Rows are points. Each copy is the shape, with its points in the same order, stretched, turned, moved and blurred by noise. Some copies are also mirrored. Which?

Shape (5 x 2):
[[ 29  41]
 [ 39  56]
 [-21 -41]
 [-33  -3]
 [ 17 -46]]
Copy 1 (5 x 2):
[[-35 -31]
 [-39 -47]
 [ -4  45]
 [-56  29]
 [ 38  21]]
Copy 1 is: mirrored
Copy 2 (5 x 2):
[[-41  18]
 [-53  39]
 [ 29 -36]
 [ 35   5]
 [-13 -60]]
Copy 2 is: mirrored

Shape (8 x 3):
[[ -5  38 -35]
 [  9  -7  -5]
 [ 22 -25  16]
 [ 12 -39  33]
 [ 10   1  25]
 [ 25  11   0]
 [-21  37   4]
 [-15 -14  12]]
Copy 1 (8 x 3):
[[ 33  54 -35]
 [ -4  -8  -7]
 [-24 -38  17]
 [-47 -60  11]
 [-34  -4  11]
 [  1  13  14]
 [-12  47 -35]
 [-26 -21 -28]]
Copy 1 is: only turned
Copy 2 (8 x 3):
[[  0 -36  -6]
 [-20  12   2]
 [-26  34  10]
 [-22  53   7]
 [  1  25  14]
 [-14   0  17]
 [ 26  -6  -1]
 [  2  30  -6]]
Copy 2 is: only turned

Shape (9 x 6):
[[ 21   1  17  18 -11   1]
 [  6 -18  -7   2  17  -8]
 [-12 -17  -3  27  -6  -7]
 [  3   5  17  16   3  -2]
 [-20   7  10  33  -7  37]
 [ -6   1  -3   3  -9   2]
 [ 15  -3  -3   3 -11  -9]
 [  4  27  -7  -2  -7  10]
 [-11   1   2  -6   3  14]]
Copy 1 (9 x 6):
[[  3  -1 -10 -15  22  -8]
 [ 15 -14   8 -21 -15 -14]
 [  1   2 -21 -28 -10  10]
 [ -2 -16 -18  -8   9   4]
 [  6   5 -22 -11   9  60]
 [ -6  15  -4  -2  -4   6]
 [ -5  12   4 -10   6 -16]
 [-22  13  12   9   3  20]
 [  5   6   1   9  -7  11]]
Copy 1 is: only turned
Copy 2 (9 x 6):
[[ -7  -4 -24  18  14 -11]
 [-24   5 -17   0 -23   2]
 [-38  -3  -1   3  -3 -19]
 [-17 -15 -13   7   7   2]
 [ 13 -39  19   4   6 -31]
 [ -5  -1   6   5   0  -3]
 [-14  14 -13  15   4  -3]
 [ 15 -10  12  21   4   7]
 [ 10 -10   7  -6  -5  -3]]
Copy 2 is: only turned

Shape (12 x 9):
[[-13 -12  16   3  -8  -1  -9  17 -11]
 [-11  27  10 -22  -5   1  -4 -15  25]
 [ 13 -19  12 -36  20 -17   1  -9  13]
 [ 20  -1  -3   3  -8 -10  -4  -3 -14]
 [ 38  10   2   2  -9  25 -11  31  16]
 [ -1 -20   6   9  -1  -3   7 -10   0]
 [-11  -4  -9   8  10  15 -10  12   1]
 [ -8  33 -15   2  15 -12  23  -9 -12]
 [-17 -17   9   7 -11 -12   6  15  -8]
 [ -2  -8   1   3   0 -16  -4  -7  -8]
 [  1  21 -46  -7 -10  19   8 -15   5]
 [-12  -9 -14  -4  -2  29   6 -11 -13]]
Copy 1 (12 x 9):
[[-16  11 -13 -20  23 -12  -2  10   5]
 [ -6  10  32  11 -19 -15  -5   0   8]
 [ 13 -16  12  16  -6  14  -1  -3  29]
 [  0 -11  -9  -2  -6  -3  10   9   1]
 [ -5  -5 -21   5   1   4  26 -45 -14]
 [ 11  21   4   1  21  -6   6  11   2]
 [ -5  21 -20  -6  -2  -4  -8 -10  -9]
 [  8  -3  -4   3 -25 -20 -24   1 -21]
 [-10  11  -8 -13  37  -9  -2  17  -4]
 [  2   5   2  -5   0  -4  -4  17   3]
 [ -5  -4 -12  30 -35  -4  -1   1 -19]
 [ -4  15 -18  11  -4 -16  -4  10   4]]
Copy 1 is: mirrored
Copy 2 (12 x 9):
[[ -6  15   5   7 -11  26  13   1 -30]
 [ 45  21  -4 -19  16   9   0   7  21]
 [ 24   2  36 -32 -37  22 -14   7  -2]
 [-10 -16   9  -5   6  -2   8  -5 -27]
 [-10   7 -19 -17   8 -51  60 -11 -36]
 [ 15  -8  12   8 -12  12  -1   8 -16]
 [ -3  30  -7  16  -8  -7  -2   0 -13]
 [  4   6   7  -1  35   3 -17  30  30]
 [ -2   3   1   9 -10  30   4  17 -23]
 [  5   1  11  -1  -2  18  -7   7 -19]
 [  2   1 -40  11  15 -33 -15  -7  25]
 [  2   2  -4  23 -22  -3  -6 -14   9]]
Copy 2 is: mirrored
Copy 3 (12 x 9):
[[ 15 -13  19 -13  22  -6   3  10  27]
 [-27  12   2  -9   1  11 -27  18  -7]
 [  9  26 -10  -1  16 -26  -5  32  -8]
 [  8  -4 -23 -10  -1   0  15   2   7]
 [-32 -47 -34   8  40 -20  -5  19  19]
 [ 26   0   6  10  -5   0   3  -1   5]
 [ -9 -21  16  10  29   1  -8 -19   5]
 [-42  10  13 -11 -22  18  17 -39 -13]
 [ 16  -3  20  -3   9   2   7  -1  33]
 [ 17   9   0  -5   3   4   7   2   5]
 [-34  -6 -23  19 -15  11 -22 -58  -8]
 [  5 -16  10  11  -6 -10 -13 -38   2]]
Copy 3 is: mirrored
Copy 4 (12 x 9):
[[ 13   5   4   2  24   5 -10  -6   6]
 [ -3  24   2 -23 -21 -17 -17  20 -26]
 [-15  24  -1   9 -30  18  -4  42  -8]
 [  2  26  -9 -11   8   2   4  -8  16]
 [ 26  23  38 -30   3  -8  26   8  15]
 [-11   4   0   4  -6   6  -6 -22  -7]
 [ 10 -14   0  -9   1  -5   8  -3  -5]
 [-29   3 -27  -8  10  -4   9   8 -25]
 [-10  -5   4   5  28  11 -10 -16   6]
 [ -6   9 -12  -4   4  10  -7  -7   1]
 [-13   4 -10 -35 -22 -43  10  -7   2]
 [  1   2  -8   2 -18 -34   1 -17 -10]]
Copy 4 is: mirrored
